Each row is a point. To make a cloud, some directions were put in groups of two or more. Within a group, all points are equally far from the middle, so they leave a hole (a ring in 2 directions, a hollow ball in 3). The other directions are filled evenly. Then the cloud was stretched, turned, moved and blurred a little. Count the holes, and give their numbers of directions, smallest first.
In the rows, zero is written as 128.

Cloud:
[[130 185 146]
 [124 147  77]
 [172 142 175]
 [153  98 103]
 [150  89 153]
 [143 190 100]
 [ 90 126 107]
 [176 153  95]
 [ 89 131 124]
 [144 147 176]
 [195 154 124]
 [160 151  84]
 [172 105 110]
 [143  88 153]
 [180 111 162]
 [135 140 175]
 [117 140  79]
 [149 157 174]
 [ 91 147 129]
 [126 165  81]
 [103 105 142]
 [118 149 164]]
Holes: 1 (3)

Cloud (19 x 3):
[[154 163 177]
 [113  87 104]
 [101  96  87]
 [148 179 170]
 [151 102 143]
 [182 128 154]
 [156  98  94]
 [127  89 124]
 [ 92 146 140]
 [153 143  79]
 [191 164 160]
 [150 106 149]
 [ 94 156 120]
 [140 140 173]
 [158 126  79]
 [191 174 133]
 [ 95 144  93]
 [113 161 159]
 [120 123 161]]
Holes: 1 (3)

Cloud:
[[125 109 162 167]
 [152 113  93 124]
 [ 93 139 132  93]
 [107 176 104 180]
 [129  83 109  99]
 [ 73 147 120 155]
 [132 127 163  58]
 [147 140 158  68]
 [145 121  93 168]
 [119 168  88 170]
 [113  93 174 112]
 [117 137  83 199]
 [ 98 103 101 192]
 [121  82 109 106]
 [128 165  95 122]
 [145 121  85 126]
 [139 161 138  91]
 [ 89 137 145 101]
 [162 112 142 141]
 [150  80 151  71]
 [149 152 152  92]
 [157 112 142 153]
 [ 93 116  93 199]
 [ 82 125  98 133]
 [ 76 128  98 152]
 [124 102 122 191]]
Holes: 2 (2, 2)

Cloud:
[[124  86 118 181]
 [119 111 109 189]
 [111 113 181 130]
 [102 170 144 172]
 [164 132  93 141]
 [102 173 150 162]
 [116  66 119 145]
 [164  91 165 158]
 [151  94  90 141]
 [ 95 146  99 180]
 [ 97 152  83 159]
 [ 78 154  95 129]
 [120 102 181 133]
 [123  79 168 155]
 [ 91  95 119 111]
 [ 96 140 172 136]
 [141  86 178 144]
 [161 143  95 140]
 [140 119 153  90]
 [ 91  82 140 135]
 [155  93 140  95]
 [179  95 153 139]
 [158  87 171 152]
 [120  70 128 167]
 [156 163 134 159]
 [141  81 164 168]
 [142 110 145 190]
 [100  77 124 127]
 [ 91 156  95 112]
 [128  92  93 168]]
Holes: 2 (2, 2)

Cloud (50 x 6):
[[128  78  58 101 114 143]
 [122 115 119  83 158 113]
 [110 106  91  86 122 104]
 [154  86  89 104 103 134]
 [123  84  94 125 137 112]
 [165  97 110 130  94  90]
 [120 139 188 181 126 109]
 [136  78 155  88 110 175]
 [113  99  59 182 122 148]
 [145 120 127 121 106  84]
 [133 121 110 178 162 105]
 [ 92 127 171 103 149  90]
 [118 122 166 136 142 125]
 [116 103  84 134 152 158]
 [ 98 115 117  89 124 175]
 [163 146  34 154 110 117]
 [ 95 150  93 152 154 100]
 [ 65 119 110  89 131 148]
 [ 58 133  38 103 142 162]
 [133  84 185 143  71 152]
 [ 86 171 172 164 154  95]
 [129  86  92 170 140 116]
 [118 108  76 171 150 108]
 [100 175  74 100 164  96]
 [147 137 109 101 125 102]
 [136  94 137  58 117 145]
 [124 147 127 171 150 145]
 [132 124 151  91 151 151]
 [135 104 148 126  96 103]
 [143 139 116 135 143  91]
 [109  99 115 139  84 148]
 [121 144  49 196 135  73]
 [117 115 141  58 125 178]
 [130 136  80 114 137 108]
 [ 88 102 105 121 129 110]
 [125  87 150  89 114 116]
 [120 100  93 173  81 140]
 [140  86  82 139  94  98]
 [ 75 130 117 148 154 115]
 [ 60 117 187  95 136 142]
 [119 115 107  84 101 103]
 [ 82  98  79 153 117 147]
 [ 48 141  78 123 121  97]
 [156 120  80  71 129 121]
 [ 77 121 133 142 143  82]
 [ 60 107 169 130 137 124]
 [137  93  74 128 108 162]
 [ 53 106 123 128 100 143]
 [103 103 125  97 177 140]
 [121  90  82 122  95 100]]
Holes: 0

Cloud (46 x 6):
[[146 133  90 143  51 105]
 [163  90  57 130 142 132]
 [114 168  97 150  99 126]
 [140 137  83 162 159 140]
 [113  97  93 109  86 122]
 [133  96 148  74 106 113]
 [189 107  73 132  96 110]
 [163 118  72 156 151 139]
 [127 133  92 155  73 114]
 [ 74 133 127 124 163 157]
 [122 167 165 165 119 152]
 [180 113  67 136 106 124]
 [111 103 113  93 104  92]
 [148 172 157 141 172 140]
 [159 167 148 109 131 150]
 [126  88  90  98  98 129]
 [113  85 168 130 157 138]
 [141 128 105 155  68  96]
 [148 132 141 171  89 113]
 [107 107 103 126 201 167]
 [130 128 152  81 207 147]
 [120  98 183 136 142 136]
 [116 122 135  89 222 146]
 [109 114  90 100 108 148]
 [141  81  72 117 164 150]
 [150  87 146  97 117 142]
 [102 179 196 110 129 128]
 [151 158 135 164 152 151]
 [ 99  94 147 139 170 167]
 [189 156 113 105 139  95]
 [131 169 148 169 128 146]
 [174 149 102 135  92 139]
 [194 115 147 115 118 107]
 [108 156 199 110 152 119]
 [ 77 149 135  94 159 126]
 [108 145  88 143 174 137]
 [139 112 163  87 203 128]
 [150 154 154 148 164 163]
 [ 91 168 191 123 156 154]
 [156  96  76  80 119  87]
 [118 149 177 162 122 160]
 [143 170 177  87  92 104]
 [191 129 148 102 111  99]
 [130 181 111 116  99  85]
 [ 79 148 108 108 129 140]
 [138 143  84  80 111  81]]
Holes: 3 (2, 2, 2)

Cloud, 76 rows:
[[ 93 104 114 161 157  98 168 142]
 [117 169  91  93 135 148  77 171]
 [ 89 167 135 121 111 163 151 198]
 [140 165 171 187 128 105 152 148]
 [159 115 169 103 130 140 154 163]
 [113 164  92  88 117 110  94 183]
 [121 192 137 108 139 199 147 169]
 [ 56 171 145 130 138 145 149 108]
 [ 75 156 153 144 176 153 122 116]
 [171 208 146 120 125 128 105 182]
 [130 108 162 113 164 169 118 163]
 [135 177 152 104 144 194 118 129]
 [ 98 127 160 117  97 103  86  89]
 [136 156 163  94 118 127  79  77]
 [140 171 190  91 121 147 126 176]
 [ 94 127 129  86  91 144 114  89]
 [106  67  84 148 165 117 125  99]
 [126  92 142 105 177 139  79 107]
 [143 104 180 139 156 167 106 144]
 [129 162 143  71 145 172  78 162]
 [ 77 113 141 135 158 152 127 157]
 [ 98  82 100 117  93 113 113  90]
 [175 183 112 130 135 158 134 153]
 [113  84 119  97 165 122  95  64]
 [104 162 204 148 118 114 152 130]
 [147  91 175 129 107 137  94  91]
 [115  97 201 132 139 126 123 126]
 [157 189 147 129 162 126 134 142]
 [164 117 123 178  86 133 143 131]
 [105  70  91 110 136 138 118  67]
 [ 84  63 120  80 170 145 113 110]
 [153 101 180 136 159 171 103 129]
 [108 128 143 126 106 105  95  75]
 [ 95 173 157 148 181 170 161 111]
 [140 209 152 112  94 135 144 212]
 [ 80 129 143 131 165 141 155 171]
 [153 151 130  73 149 143  68 120]
 [133 127 159  91 174  98 137 143]
 [ 80 126 121 142  93 145 118 115]
 [171 138 144 174 123 131 159 106]
 [125 152 105 141 168 132 111 110]
 [134 176 170 138 178 160 151 174]
 [101 114 153  91 152 137 108  60]
 [107 142 145 125 193 136 166 138]
 [141 199 141 121 164 125 132 175]
 [ 94 179 187 123 135 117 162  96]
 [168 136  99 106 136 154 115 116]
 [107 177 163  93 155 109 134 184]
 [ 89 153 134 128 109  92  87 109]
 [102 161  79  71  95 105 104 169]
 [ 93  95 120 131 187 164 179 134]
 [122  86 149 147 134 175 131 171]
 [135 193 164 146 103 197 147 156]
 [ 96 100 109 111 159 187 147 129]
 [125 132 119 137 181 110 143 125]
 [158 100 185 131 131 165 109 107]
 [ 90 112 175  98 129 122 108 156]
 [151 181 139  78 137 139 149 157]
 [122  87 120 137 172 169  96 146]
 [164  97 145 102 116  91 107 154]
 [102 168 138 110  79 163  98 181]
 [ 79 175 200 135 126 114 127 142]
 [ 80 191 141  93 121 101 141 199]
 [135  80  87  86  86 108 143 121]
 [137 189 120 142 165 128 123 125]
 [164 156 157  80 107 127 146 159]
 [125 143 124 162 144 109 133 179]
 [132 146 152 112  77  76  98 109]
 [172 200 130 116 137 144 128 157]
 [146 168 106  83  78 124 115 118]
 [128 203 185  97 138 167 116 118]
 [ 94 138 135 142 123 178 156  98]
 [139 153  69 118 121 173 113 152]
 [110  77 136  79 173 147 109  63]
 [101  89  85 114 150 102 118 117]
 [132 166  94 123 157 157 104 119]]
Holes: 2 (2, 4)
